Rows are points. Each copy is the shape, with its points in the same order, turned, moved and blurred by noise. Say if it was mirrored as well.

Shape (8 x 2):
[[  4  52]
 [ 11  46]
 [ -8  -7]
 [-22 -85]
 [-27   8]
 [-50 -20]
 [ 28   7]
 [-14 -61]]
Copy 1 (8 x 2):
[[-18 -63]
 [ -5 -58]
 [  8  -7]
 [ 37  63]
 [-16  -3]
 [-17  27]
 [ 24 -44]
 [ 29  43]]
Copy 1 is: mirrored
Copy 2 (8 x 2):
[[-19  38]
 [ -3  44]
 [ 11 -13]
 [ 45 -83]
 [-15 -14]
 [-18 -52]
 [ 26  12]
 [ 38 -52]]
Copy 2 is: only turned
Copy 3 (8 x 2):
[[ 16  39]
 [  8  38]
 [  2 -17]
 [-10 -95]
 [ 26 -15]
 [ 33 -45]
 [-25   6]
 [-12 -72]]
Copy 3 is: mirrored
Copy 4 (8 x 2):
[[ 26  49]
 [ 28  36]
 [-12   1]
 [-60 -62]
 [-22  23]
 [-53   8]
 [ 30  -2]
 [-39 -47]]
Copy 4 is: only turned

Shape (7 x 4):
[[ 32  78  79 -25]
 [-55 -46 -23  57]
 [ 55 -24  54  20]
 [ 33 -32 -17  27]
 [-41  13  32 -12]
 [ -4   7   6 -27]
 [  6  27   2   6]]
Copy 1 (7 x 4):
[[-93 -39  38  -6]
 [ 68  72  -4 -28]
 [ 19 -37  70 -26]
 [ 55 -20   0 -28]
 [-24  34   9  18]
 [ -4  -4  -5  24]
 [-16  -5 -12 -18]]
Copy 1 is: only turned
Copy 2 (7 x 4):
[[ 95   1 -32 -45]
 [-54  12  15  77]
 [ 12  65  16 -33]
 [-50  32   4 -11]
 [ 33 -24  12  25]
 [  4 -25   7 -13]
 [  4  -6 -26  -5]]
Copy 2 is: mirrored

Shape (14 x 8):
[[ 49  16  20  34  24  14 -10   6]
 [-18  -9 -18  62  54 -12  17  13]
 [-13  -9 -49 -28  21  16   7 -34]
 [ 48  44  42  32  -3   2   4  57]
 [ -3 -55 -30 -17  17  16  32  -4]
 [ -1  -9   8 -31   8   1  44 -35]
 [ 54  50 -25  -9 -22 -13 -15  30]
 [-31  -5 -59  -4  18  45  11   1]
 [ 57  19  19  39 -13 -27 -36  20]
 [-22 -38 -64  28  23   9   2  -6]
 [ 13   7  41 -16   3  24  37 -45]
 [ 49  26  19  48 -35   6  13   5]
 [-14   4  -9 -17 -19  11 -28  11]
 [  4  38 -45  -3 -37 -22 -26  28]]
Copy 1 (14 x 8):
[[ 21   9   0 -71  22  -6   4  11]
 [  1  61 -45 -38  21  51  -8  -5]
 [  4   7   3  35  -9  24 -24  29]
 [-15 -28  -8 -95  47  -3  33 -17]
 [  6   8  24  -2 -28  67 -20   5]
 [  9   3  33  16 -10  27  34  -2]
 [-51 -37   1 -42  16 -33  -1  24]
 [  9 -17 -32  21   4  53 -33  26]
 [-18   4  -3 -88   5 -44  -2 -16]
 [ -3  30 -32  -5 -25  52 -44  13]
 [ 44  -5  29   0  -1  11  54  -7]
 [  1 -19 -21 -74 -16 -15  41  -1]
 [ -9 -33  -6  -4   4  -1 -29 -22]
 [-62 -34 -30 -17   2 -27 -20   0]]
Copy 1 is: only turned
Copy 2 (14 x 8):
[[-21 -36  20 -34   4 -25 -16  20]
 [ -9 -47  27  39 -54   0   2  49]
 [-23  40  26  23 -40  39 -10  -9]
 [ -6 -40   3  -5  41 -69  -9  12]
 [ 28  43  29  18 -37  30  -8  31]
 [ -8  41 -25  12 -22  16 -36  19]
 [-33  15  23   1  24 -59  31 -22]
 [  5  14  51  43 -44  22 -20 -22]
 [-24 -40   1 -35  22 -33  42   9]
 [  9  -3  45  32 -68  31  23  10]
 [-11  16 -35 -18 -12   9 -57   4]
 [  5 -29 -14 -33  -7 -59   2 -10]
 [ -1   1  14  22  15  23  12 -26]
 [-22   6  16  33   5 -27  53 -38]]
Copy 2 is: only turned
Copy 3 (14 x 8):
[[ 16  45  20   6  18 -50  25  -8]
 [ 64   9  57  -9 -25  -1  39  33]
 [  0 -54  12 -31 -14  -5  -6  21]
 [  1  61  42  62  28 -33  31 -15]
 [ 23 -38  24 -10 -55 -11 -34   2]
 [ 11 -34 -30  11 -31 -29   4   1]
 [-28  17  29  50  56 -15  -8  20]
 [ 11 -58  64 -18 -11  23  -1  -4]
 [  2  77  13  20  26 -18   3  19]
 [ 42 -14  45 -38 -23  24 -12  26]
 [ 11 -17 -36  15 -30 -31  20 -32]
 [ 22  57  -3  30  28  -8  -6 -26]
 [-40   2  19   0 -12  17  -4   2]
 [-33  12  32  27  33  43  -9  33]]
Copy 3 is: mirrored

Shape (16 x 11):
[[ 54  15   1  67  60  27  36 -39  33   0 -49]
 [  2 -42  18   2 -33 -46  53  36 -23  31 -21]
 [-32  32 -24  -9  -7 -58  49 -11  45  47 -23]
 [-28 -32 -29  -6  30 -28 -34 -42  -5  -6  20]
 [-21   3  -1  21  25  14  50 -17 -40  -8  -4]
 [ 13  51  18  49 -32 -47 -32 -26   9  63   7]
 [-44  24   4 -32  31 -14 -28  16 -24  21  14]
 [ 24  41 -30 -16 -33   7  31  25 -29  59 -10]
 [-20  17  14  51 -30 -44  -7 -13  15  -7 -48]
 [ 21  16 -19  -2 -22 -19 -18 -47 -45 -19 -35]
 [ 15  -3  50  48  26  40  -7  20  36 -24  56]
 [ 46   6 -27  20 -35  37 -41 -19  15 -25  11]
 [-27 -27  41 -30 -19  31  53 -48 -38  20 -38]
 [-37  -7  31   0 -21  18  -7  13 -58 -26 -30]
 [ 46  19 -22  -1 -21  34  15  25 -69  30  11]
 [ 11 -22  30 -34  -6 -15  31 -42  41 -26  20]]
Copy 1 (16 x 11):
[[  5  20  15 -61 -87  -5 -19 -67 -18  61  45]
 [-67  10  -1 -29  20   5  65 -36  39  26 -21]
 [ -5  -9  43 -54 -27  29  67  10 -26  18 -44]
 [-36  17   8  32 -66  24  36  17  -7 -26  36]
 [-50  21 -26 -30 -44   5   7 -52 -27 -18  -3]
 [-17  -4  36  38  -3  19  41 -20 -67  79  -4]
 [-12   3 -42  39 -38  19  30  11 -14 -13 -39]
 [-37  23 -26 -36  19 -35  27  12 -39  45 -32]
 [-25  21  63  19 -37   1  39 -57 -14  30 -30]
 [-31  79  10  17 -33 -29  50 -26 -40   5  18]
 [ -1 -20  -2  24  -8  26 -68 -54  12   9  29]
 [-11  48  36  27  -6 -43 -31  -2 -19  15  45]
 [-25  -7 -29 -29 -13 -50  75 -71 -13 -37  16]
 [-44  32 -21  34 -22 -38  25 -64   2 -27 -31]
 [-60  47 -56 -10  22 -39  -6  -7 -29  33   1]
 [ 21  13  20 -18   5  27  39 -33  12 -35  47]]
Copy 1 is: mirrored
Copy 2 (16 x 11):
[[-25 -44 -63 -95   6 -22  61 -19 -41  59  -3]
 [ 24  43   4 -60  31  21 -67   4  -6  20 -18]
 [-12 -24   4 -60 -66  23 -50  -2 -35  10 -60]
 [ -4 -19  -2   3  -9 -43  -1 -39 -12 -37  -3]
 [  2 -39 -16 -28  40  34   8 -31 -15  12  -9]
 [-27  25 -61 -44 -77  16 -36 -37  12  27  17]
 [-18 -10 -41   4 -17  24  -9 -19  29 -41 -48]
 [-18  14 -23  -6 -12  37 -32  18  12  76 -41]
 [ 10  29   1 -79 -44  27  20 -23 -11  -6  21]
 [-51  32  15   4  -9  12  25 -37 -25  20   5]
 [ 15 -40 -95 -39  20  -3   9  43   6 -15  53]
 [-25   7 -36  15 -22 -28  28  35 -13  27  54]
 [-52 -25  47 -63  58  32 -14 -12  29  19  -4]
 [ -7  20  10 -25  40  42  20  -2  38 -22  10]
 [-11  20 -43  30  39  29  -9  12  21  74  -8]
 [-50 -32  -5 -43  16 -15 -29  31 -41 -39  19]]
Copy 2 is: mirrored
Copy 3 (16 x 11):
[[-50  26 -56 -50 -43  71 -14  37  13  -2  22]
 [ 38  22  38 -31  78  55 -11  -9 -21  33  27]
 [ 34 -29   5 -48  23  41  45  -5 -47 -37  52]
 [ 10 -40 -35  34   8  -9 -29   3 -52  17  16]
 [ -1  -9  12  -1  12  46 -59  14   8 -25  23]
 [-18 -36   8   5  -4  35  76 -44  13  34  21]
 [ 35 -58  28 -15 -11 -16 -31 -25 -21  10   0]
 [  2 -21  66 -42  36  14  31  36  17  -1   0]
 [  5  22   3   7  -7  65  30 -45 -35  -6   2]
 [-15 -20  -5  27  25  42   2  11 -21  -2 -55]
 [  3  46 -34  -9 -29 -25 -37 -34  54  23  38]
 [-28  36 -21  25  -1 -29  23  19  10  10 -31]
 [-47 -12  21 -33  78  34 -63 -24 -23 -30   1]
 [  1  11  47  11  19  22 -60 -38 -16  -3 -36]
 [-10  -7  60  -7  34   6 -11  50  46  26 -20]
 [ 16   8 -66 -27  60  -5 -19 -23  -9 -21  11]]
Copy 3 is: only turned
